Each row is a point. Each copy is the shape, with its points in the same order, turned, moved and blurred by noise. Is it also mirrored, or only turned?
In the rows, 128 means zero.

Shape (9 x 3):
[[ 72 161  79]
 [107 122 117]
 [110 122 184]
 [ 61 169 126]
 [179 151 131]
 [134 113 137]
 [149 172 177]
 [167 105 117]
 [ 40 134  62]]
Copy 1 (9 x 3):
[[175 131  44]
 [154 115 107]
 [ 91 123 133]
 [120 145  54]
 [167 177 156]
 [143 128 139]
 [115 193 147]
 [169 127 165]
 [170  94  28]]
Copy 1 is: only turned
Copy 2 (9 x 3):
[[146 185  91]
 [124 135 117]
 [ 61 127 147]
 [ 98 197 107]
 [139 126 193]
 [113 115 143]
 [ 89 155 201]
 [144  91 158]
 [144 179  47]]
Copy 2 is: only turned
Copy 3 (9 x 3):
[[ 63 118  63]
 [109 109 107]
 [109 106 175]
 [ 52 110 113]
 [154 166 125]
 [139 108 127]
 [115 168 164]
 [178 122 109]
 [ 50  78  56]]
Copy 3 is: only turned
Copy 4 (9 x 3):
[[140  92  71]
 [123 128 120]
 [ 68 109 166]
 [ 97  74  77]
 [155 100 189]
 [116 129 158]
 [112  62 184]
 [151 148 170]
 [129 124  35]]
Copy 4 is: mirrored

Shape (9 x 4):
[[141 179 185  97]
 [107  84  88 175]
 [141 187 157 135]
 [123  94  95 181]
 [182 171 131 115]
 [ 77  97  41 109]
 [128 206 144 130]
 [135  86 102 147]
 [147 161 171  95]]
Copy 1 (9 x 4):
[[132 137 172  69]
 [ 89  74 104 192]
 [110 143 183 106]
 [ 98  82 117 193]
 [147 168 155 128]
 [ 59 111  38 156]
 [ 88 157 178 101]
 [122  90 100 171]
 [141 135 154  81]]
Copy 1 is: only turned
Copy 2 (9 x 4):
[[163 114 207 164]
 [ 97 142  66 132]
 [158 144 185 174]
 [ 93 156  73 137]
 [202 123 140 178]
 [128 168  83  58]
 [157 164 176 181]
 [119 113  82 132]
 [168 103 184 144]]
Copy 2 is: only turned

Shape (10 x 6):
[[173 168 129  77  96  96]
 [ 56 117 143 145 166 157]
 [ 86 118 158 193 115 173]
 [132 111 123 109 119  69]
 [ 50 103 122 116 120 193]
 [100 135  72 171 156 115]
 [207 157 137  76 130 104]
 [118 176 184 132 123 112]
 [157 146  82  52 151  93]
 [175 105 100  77 162 101]]
Copy 1 (10 x 6):
[[126 144  74  97 155 195]
 [105 119 168 123 103  68]
 [105 111 199 101  71 124]
 [142  82  86 124 129 149]
 [104 151 145 109  51  73]
 [ 91 102 151 199 115 123]
 [170 157  85 117 170 195]
 [ 96 110 154  72 157 161]
 [133 148  47 154 165 155]
 [184 131  72 156 149 155]]
Copy 1 is: mirrored
Copy 2 (10 x 6):
[[126 125 105 107 120  48]
 [ 83 154 140 139 235 155]
 [ 72 192 159 189 190 141]
 [102  78 129 141 158  85]
 [ 54 170  97 132 198 176]
 [154 116 130 175 191 157]
 [140 121 142  79 113  52]
 [105 166 141 142 195  49]
 [152  82  99  74 145  97]
 [129  77 144  79 135 112]]
Copy 2 is: only turned
Copy 3 (10 x 6):
[[102 145 108  48 160  87]
 [132 145 165 206 153  95]
 [124 177 141 187 100 121]
 [140  87 119  94 139  82]
 [101 167 213 188 128  67]
 [207 145 138 143 145  78]
 [119 133 108  39 187 127]
 [ 94 162  83 150 148  99]
 [141 125 149  56 204  67]
 [150  94 152  68 185 107]]
Copy 3 is: mirrored
Copy 4 (10 x 6):
[[199 146 122  61 115 154]
 [104 153 176 174 134  78]
 [110 179 173 195 155 146]
 [124 162 108  77 109 126]
 [112 112 176 199  93 117]
 [127 129  98 147 176  98]
 [178 133 150  30 144 156]
 [172 214 164 114 130 127]
 [173  91 116  52 109 112]
 [127  95 124  45 135 121]]
Copy 4 is: mirrored

Shape (12 x 9):
[[ 77 123  96 116 105 173 103 137 117]
 [134 151 103  91 111 163 154 169 127]
 [155  99 158  70 101  93 152 146  97]
 [168 115 132 195 127 147 157 190 137]
 [137  87 130 149 162  99 201 113 108]
 [128 200 101  87 126 129  85 196 130]
 [199 107 201 103 185 165 167 175 124]
 [ 68 178 104 165  94 116 111  87 103]
 [ 58 185 162 106 132 148 100  91 190]
 [162 154 176 140 177 127 128  85 111]
 [183 141  70 125 104  70  94 110 127]
 [167 177 111 155  96 154 162 136 107]]
Copy 1 (12 x 9):
[[102 134 149 136 103 128 110 171  81]
 [179 155 113 162  91 134 113 158  99]
 [197  99 130 130  91  91 144 125 167]
 [163 104 134 249 127 123  96 104 104]
 [179  96 138 174 177 115 181  92 117]
 [151 196 108 159 108 113  56 178 149]
 [214  92 131 207 113 201 131 122 181]
 [107 164 171 106 164  88  83 111  73]
 [ 80 205 149 106 116 174 109  90 131]
 [171 111 144 131 179 175  96  85 157]
 [145 111  56 120 151  67  75 115 126]
 [197 139 128 171 130 119  74 107  70]]
Copy 1 is: only turned
Copy 2 (12 x 9):
[[141  80  89 112  98  93 124  84 126]
 [113 105 111 124  78 121 147 151 120]
 [155 169 173 111  85 104 183 115 120]
 [121 120 132 198 151 121 188 110 153]
 [178 177 101 129 150 148 195  90 122]
 [ 98 138 108 144  82  72  91 175 100]
 [146 124 198 109 174 146 183 173 156]
 [136 144  90 146 113 124  72  40  83]
 [ 69 128 118  64 144 112  69  85 103]
 [175 156 163 120 163 157  91 109 131]
 [152 209 105 171  76 108 100 108 177]
 [129 118 124 180  86 173 120 111 127]]
Copy 2 is: only turned
Copy 3 (12 x 9):
[[ 95  87 120 113  86 145  90  95 134]
 [123 101 107  90  91 123 160 141 143]
 [121  91 127 134 154  85 129 198 103]
 [177 148 149 168 119 138 173 138 169]
 [132 155 114 171 177  69 146 106 117]
 [106 132 128  48  97 185 154 171 131]
 [188  71 155 128 193 115 216 146 122]
 [100 177 162 102  79 123  58  94 105]
 [ 58 111 218  51 116 116 111  90 133]
 [167 140 175  89 191 113 121 105 100]
 [128 183 109  84 152 117  71 178 169]
 [180 150 132 102  81 103 138 126 135]]
Copy 3 is: only turned

Shape (14 x 11):
[[127 119  92 175 132 128 140 148  61 138 115]
 [158 157 143 121 137 116 157  64  91  97 157]
 [182 121 126 143 121 151 118 150 190 110 110]
 [120  35  96  80 103 138 115  16  80 156 135]
 [139 153 111 141 160  94 166  99 112 158 194]
 [149  86 137 188  75 116 148 138  83 108  80]
 [110 155 111 115  93  67 151 117 145 154 209]
 [118 112 103 186 141 121 114  56  81 137 171]
 [156 114 130 145 147  74  78 168  96  83 135]
 [161 100 197 137 120 115 132  83 165 124 159]
 [106 154 176 146 141  95 159 110 185 173 138]
 [142 161  73 196 102 150  97 104 134 195  64]
 [132 142 194 109 115 167  91 165 160 135 187]
 [ 69 138 180 145 154 150 153 109 148  91 151]]
Copy 1 (14 x 11):
[[133 131  75 125 133 155 157 140 105 188 100]
 [119 151  78 164 137 119 140  88  65 108 177]
 [170  93 148 187 150 153 147 119 172 116 141]
 [109  66  92  80 118 178 105  71  86 197 241]
 [136 185  66 154 150 102 148 121 125 168 189]
 [127  78  87 167  71 180 169 130 109 156  96]
 [148 185  55 148  88  98  95 116 162 139 194]
 [ 84 152  66 162 153 167 113  94 102 209 161]
 [139  88  95 195 147  87  97 151 103 160 104]
 [122 125 137 210  96 133 133 109 125 134 213]
 [116 182 144 169  91  99 153 107 170 147 185]
 [160 147 141 118 131 182 159  58 162 209  84]
 [154 165 175 184 112 154  77 171 131  99 174]
 [ 52 167 132 156 122 134 130 141 139  99 167]]
Copy 1 is: only turned
Copy 2 (14 x 11):
[[162 145 109 169 129 115  76 147  75 127 109]
 [179 120 107 146 197 122 138  66 101 117 167]
 [132 124  95 128 102 157 162 158 153 159 180]
 [150 165 140 111 137 224  96  13  77 142  87]
 [163 166 112 132 196  90 157 102  76 160 124]
 [195 100 104 175  72 132  87 115 121 131 125]
 [169 203 129  98 151  59 154  71 109 180 153]
 [147 145 109 181 178 138  95  70  57 179 131]
 [108  93  88 121 150  92  74 130 149 149 132]
 [157  86 140 126 140 136 181  66 122 181 167]
 [164 145 180 157 147  95 200 114 132 182 138]
 [193 187 135 193 134 186  97 182 122 202 143]
 [109 111 183  84 124 104 148 125  99 168 219]
 [106 129 171 191 136  94 170  85  99 121 176]]
Copy 2 is: only turned
Copy 3 (14 x 11):
[[114  69 121 110 134 106  79 160  85 126 128]
 [119 114  72 101 146 134 171  88  95 130 119]
 [120 146 141  91 119 195  93 124 166  97 132]
 [140  88  14  26 141 125 137 170 144 213  70]
 [168 113 120  72 142  87 140  86  94 137 154]
 [ 97  64 138 120 111 146 105 166 115 121  56]
 [188 135 112  82  93  54 139  86 151 109 122]
 [125  56  78  72 171  94 104  87 121 163 117]
 [174  92 103 132 173 149  80 138 122  60 105]
 [149 140 126 100 159 158 154  86 170 147  72]
 [126 174 175  73 157  88 140 103 158 126 110]
 [ 54 126 129  37 112 113  19 123 118 128 115]
 [164 180 117 170 141 134  91 107 198 144 132]
 [103 121 133 135 188 102 166 125 184 134 147]]
Copy 3 is: mirrored
Copy 4 (14 x 11):
[[ 55 132 107 163 165 144 166 130 112 144  92]
 [133  71  92 110 115 125 158 105  89 125 141]
 [119 103 149 117 124 197 107 178 163 100 102]
 [ 49  30  88 164  33 137 117 118  90 211  97]
 [156 101  96 124 147 154 177  87 117 180 102]
 [ 60 100 152 196 154 110 120 161 114 110 113]
 [184 128  95 155 112 139 158 117 156 204 136]
 [ 93  76  75 185 121 163 162  66 109 144 101]
 [ 74  93  72 131 183 139 128 144 190 126 144]
 [154  53 131 135 122 155  68 111 129 138 132]
 [167 133 162 117 124 144  96  70 153 156 103]
 [ 86 160 118 171  89 153 138 127 139  92   7]
 [149 146  85 114 138 205  47 143 129 149 152]
 [111 129 147 122 121 182 107  63 116 135 180]]
Copy 4 is: only turned

Shape (17 x 12):
[[168  70 132 171  55 111 129 130 133 143 137 106]
 [127 112  86 125 121 124 159 112  95 143 142  84]
 [101  77 128 126 180 123 185 156 162  99 100 129]
 [104 118  80  80 132 201  99  95 161 177 140 108]
 [120 170  70 124 161 163 132 149  51  56 154 128]
 [ 99 107  96 162 124 104 117 150 168  85 157 138]
 [142 170 111 181 175 113  96 181  98 116 120  52]
 [238  96  98 141  85  90 100  71 157 158 101 154]
 [186 169 167 105 159 132 160  68  56  84 138  56]
 [140 124 101 108 129 140 177 129 115 141 175 111]
 [122 125 152 113 124 145 139 138 150  97 156  65]
 [150  98 115  67  92 111 166 159 134 121 122 113]
 [120 188  75 116 166  98 141 178 132 134 144 102]
 [122  98 195 163  99  65 160 127  83 163 125 127]
 [175  60 127 161  96  98   7 145 135 151 130  91]
 [177 132 135 160 161 128 169 140 135 187 149 161]
 [151 184 131  72 140 165 203 129 154 173  47 113]]
Copy 1 (17 x 12):
[[141  89 191 144  92 142 174 176 128 103  70 106]
 [122  63 144  79 135 121 121 169 117 146  95 102]
 [154 132  75  75 161 139 121 185 145  69  63 138]
 [148  43  82  72 116 171 156 110 188 181  85 119]
 [135  51  94  96 157 130  83 130  84 101 188 108]
 [152 101 114 142 124 128 103 173 174  82 113 140]
 [156 130 167  91 154 194  83 172 129 118 168  59]
 [163 133 172 155  84  78 170  94 134 143  40  66]
 [ 73 100 176  36 184 116 143  97  98  94 137  59]
 [128  61 119  66 131 102 159 173 133 133 117 116]
 [109  91 135  57 119 162 149 153 171  73 122 112]
 [137  99 129  52  67 113 143 159 114  99  71 134]
 [144 128 100  63 106 128  83 187 146 150 163  94]
 [ 95 153 207 113 146 127 168 195 107 130  82 159]
 [220 106 236 141  88 181 127 124 172 123  82 113]
 [170 149 115 110 151  99 202 180 128 159 119 102]
 [ 85 160  51  31  99 159 170 136 100 164  73  73]]
Copy 1 is: only turned
Copy 2 (17 x 12):
[[161  81 114 133  79 118 104 179 178 144 151  80]
 [128 118  98 117  94 142 120  95 118 135 162  81]
 [140  77  93 121 136 103 185  86 141 101  78 137]
 [ 84 135 118  42 123 193 117 135 116 146 113 128]
 [154 146  98 122 188 148 119 102  62  56 164  59]
 [151 124  66 131 137 142 120 142 169  75 103 122]
 [103 160  95 192 159 102 105 120 104 135  95  41]
 [172  65 136 116 151 144  40 131 205 194 152 115]
 [203 126 166 181 130 185 123  65  55 161 146  58]
 [153 115  80 105 124 155 150 114  98 142 165 104]
 [166 141 112 138  88 156 146 137  93 121  90  99]
 [183  95 105  86 102  95 136 128 104 144 131 127]
 [127 178  51 134 168 113 142 108  96 147 127 107]
 [145 101 160 199  69  94 144 130 149 140 181 129]
 [113  87 121 157  99 127   8 200 144 145  95 103]
 [126  91 111 162 172 146 175 145 144 166 176 127]
 [147 140 169  63 167 103 188  80 116 219 113 110]]
Copy 2 is: mirrored

Shape (17 x 12):
[[140  85 123 100 102 123 162  98  84  96  99 138]
 [150 116 114  99 119  93 120 144  58  96 133 112]
 [201 132 123 134 115 107 164 140 110 125 130  98]
 [176 116 121 122 134 100 186 110  90  97 127 142]
 [135 118 108 175 140 161  95  81 168 158 161 168]
 [161 107 139 136 156 104 116 102 136 119 112 102]
 [176  84 160 131 135 124 152 120  83  77 101 112]
 [112 161 145 122 155 189 124  84 201 175 168 149]
 [137 133 122 141 179 185 124  87 156 208 124 146]
 [146 142 117 102 153  95 153 105 115  79 109 103]
 [125 179 195 113 135 115  84 114 101 161  88 235]
 [112 156 185 154 107  96 128 144 125 123 102 173]
 [142 101 151 119 114  80 156  99 104 154 133  96]
 [125 106 137 124 187 135 131 133 185 175 159 174]
 [134 151 151 100  98 107  95 139 155 145  57 207]
 [129 124 152 141 155 206 106 136 193 183 170 130]
 [117 123 101 144 150 120 164 132 100 121  95 113]]
Copy 1 (17 x 12):
[[126 177  94 124  88 151 157 135 170 145 122 126]
 [100 151  70 126  91  95 187  94 149 144 113 150]
 [140 175 116 148 116 117 156  80 105 104 103 141]
 [117 188  99 140 129 154 150  91 159 120  95 147]
 [102  76 147 129 164 169 122  89 130 125 154  52]
 [112 133 131 131 126 110 145 109 131 148  76  91]
 [103 193 103 112 106 128 154 137 136 130  72 111]
 [107  94 178 119 204 136  97  99 102 162 184  96]
 [100  97 216  97 146 150 121  83 118 152 158  94]
 [124 160 115 152 135  85 131 114 173 133 101 141]
 [  7  88 145 184 115 181 131 128 115 197 132 152]
 [ 70 111 126 191 146 147 172 157 116 138 114 143]
 [150 169 127 153 136 127 196 101 131 171 109 112]
 [ 99  71 158  93 202 158 145  97 119 155 124 125]
 [ 92  70 132 186  96 167 109 160 112 175 111 165]
 [108  77 165  86 193 129 124 121  67 142 172  91]
 [121 143 156 121 113 111 177 120 180 114 120 140]]
Copy 1 is: mirrored
Copy 2 (17 x 12):
[[140 119 102 119 137 181 110 165 149 179  71 160]
 [148 120  86  80 148 127 157 147 113 160 118 129]
 [128  81 116 129 129 151 144 101 114 141 137 189]
 [124 113  83 120 113 181 129 142 110 160 116 186]
 [ 86 134 161 154  87  91  43 157  94 111 116 145]
 [125  75 109 146  92 122  91 128 120 174 134 131]
 [113  85  95 108 142 169 116 113 118 197 102 144]
 [ 86 194 156 205  50 109  76 112 137 115 132 121]
 [ 93 159 178 221  98 124  68 154 118 137 157 138]
 [156 118  71 133  94 164 123 124 101 165 124 136]
 [102 130 191 152  60 167 155 188  53 141  85  61]
 [ 98  87 136 134  83 180 136 140 109 104  81  80]
 [115  78  84 160 104 132 140 157 164 158 117 156]
 [ 81 144 161 151  50 143  75 164 136 134 178 121]
 [164 105 191 149  57 177 137 152 115 123  87  85]
 [ 67 158 190 174  88 103  65  96 170 125 152 120]
 [142 119  95 144 148 171  94 147 109 120 137 120]]
Copy 2 is: mirrored
Copy 3 (17 x 12):
[[148 114 119  89  97 135  89 130  79 111 119 108]
 [122 101 131 112  81  99 107 188 127 121 135 118]
 [164 108 132  98  85  69 139 127 133 151 121 132]
 [163 140 133  84 110  82 111 142  98 121 107 118]
 [ 63 181  98 119 114 125 186  69 111 146 118 119]
 [127 149 125 120 100 110 111 119 125 184 111 104]
 [180 145 139 124  75 109  86 137 100 136 133 104]
 [ 78 186  77 102 151 140 158  51 150 160 131 192]
 [112 172  75 120 146 140 190  83  99 193 137 164]
 [140 140 120 103 110 101  87 156 124 157  79 132]
 [ 66 119 171 166 202 115 106  94  73 128 161 172]
 [107 122 211 129 146 128 117  96 123 128 129 147]
 [131 116 139  54 112 115 111 132 123 180 146 110]
 [103 180  94 120 187 135 173  98 157 145 133 126]
 [ 98  70 152 165 181 137 106  70 105 122 112 138]
 [108 181  83 133 121 153 193  63 178 162 157 164]
 [154 137 143 106 107 143 146 156 103 152  85 135]]
Copy 3 is: only turned
Copy 4 (17 x 12):
[[157 159 127 147  78 110 111 102 186  85 141 124]
 [171 190  91 158 120 106 108 118 125  85 178 140]
 [184 132 111 100 126 108 148 104 126  43 156 158]
 [141 148 100 126 101 117 118  79 162  57 151 159]
 [104 123 127 108 175 130 206  92 141 145 122 115]
 [152 111  81 128 119 119 134 118 127 100 111 138]
 [172 133  98 169  96 107 132  96 165  69 128 169]
 [ 87  69 167  87 165 146 160  81 100 169 123 134]
 [130 130 158  76 162 148 150  76 115 169  83 141]
 [129 133  84 142 117 125  91 100 126  52 132 116]
 [113 156 146 126 212 133  79 149 187 171 154 193]
 [102 133 143 140 157 119 117 174 168 101 137 186]
 [150 145 113 112  90  54 114 115 124  97 139 166]
 [ 89 121 103  86 136 170 166  90 107 166 139 178]
 [138 142 129  98 157 168 101 191 192 145 161 165]
 [132  86 171 113 143 154 205 102  82 174 116 159]
 [140 183 124 131 113 133 132 112 127  64 100 127]]
Copy 4 is: only turned

Shape (16 x 12):
[[120  98 123 111  39 193 149 155 115 183 116 116]
 [ 78 139 109 136 169 136 114 109 167 161 164 179]
 [164 120  92 108 136 109 132 102  95 151 140 173]
 [121 161 108 100 138 214 120 178  36 114 136 109]
 [167 134 162 110 167 133 108 140 126  42 122 100]
 [ 70 136 160  75 194  96  33 101 158 113 135 165]
 [126  86 105 145 139 130 132  61 138 128 158  93]
 [148 135  62 184 101 173  91  89  77 139  65 139]
 [140 123 123 149 122 115 123 158 181 149 167 115]
 [108 120 120 183  62  99 111 128 104  58 105 181]
 [167 149 172 153  29 198 143  81  81 114 188 166]
 [185  94 121 166 110  94  71  83  97 189 154 135]
 [130 157 155 135 105  34 137  86 227 130 173 139]
 [193 164 107 114  51  92 103 103 174 156 210 149]
 [ 60 142 122 172 126  96 132 104 138 168 102 100]
 [170 114 154  94 172 212 160 135 109 173 136 121]]
Copy 1 (16 x 12):
[[113  35 118 155  99 126 159  85  82  90 154 176]
 [105 182 118 143 175 154 169 143 106 116 107 174]
 [ 89 133 123 176 108 112 124 130 149 110  69 173]
 [ 93  68 133  83  92 197 103 114 145  17  87 167]
 [125 116 107  87 117 120 122 130 159  41  79  46]
 [134 239  61  77 145 132 115 114  91 100  80 116]
 [ 77 113  80 132 146  81 151 193 124  96 115 138]
 [138  98 118 184  88 116  80 193 156  43 147 190]
 [119 119 133 132 162 130 177 128 148 137 126 116]
 [109 130  87 205  98 165  83 143 135  87 180  80]
 [ 96  62  71 194  48 174 220 139 129  49 116 133]
 [147  95  54 169  93 101 144 160 175 153  95 173]
 [121 166 127 176 146 114 200 162  88 195  99  61]
 [113 130 135 169  53 114 222 136 143 176 109 132]
 [135 106 122 150 185 142 104 188  66 130 134 135]
 [124  73 120 113 148 109 178 100 137  33  55 176]]
Copy 1 is: mirrored
Copy 2 (16 x 12):
[[155 115 155 175 195  91 167  96 114 170 184 173]
 [ 46 185 122 133 109 116 108 144 177 130 164 151]
 [125 134 103 153 116 111  85 192 137 175 134 150]
 [159 126  58 130 166 137 219 159 121 117 164 204]
 [152 206  74 121 136 131 160 152  90  90 107  85]
 [ 74 225  53 100 133 130  81  90 185 104  82 135]
 [ 76 160 144 103 154  65 127 180 111 155 116 107]
 [113 103 168 151 184 161 140 205 116 145  87 184]
 [112 167 153 166 116  69 120 139 124  92 171 116]
 [ 93 127 120 215 128 158 147 123 100 139  57 111]
 [134 132 151 135  71 117 187 118  48 213 133 179]
 [133 125 173 120 109  65  85 184 133 138  73 163]
 [ 65 168 149 136  70 100  41  95  90 118 151  52]
 [109 148 141 155  77  62  48 118  41 136 157 168]
 [ 70  90 159 116 154 129 116 126 173  98 144 109]
 [185 190 132 103 154 114 170 179 146 158 210 154]]
Copy 2 is: only turned
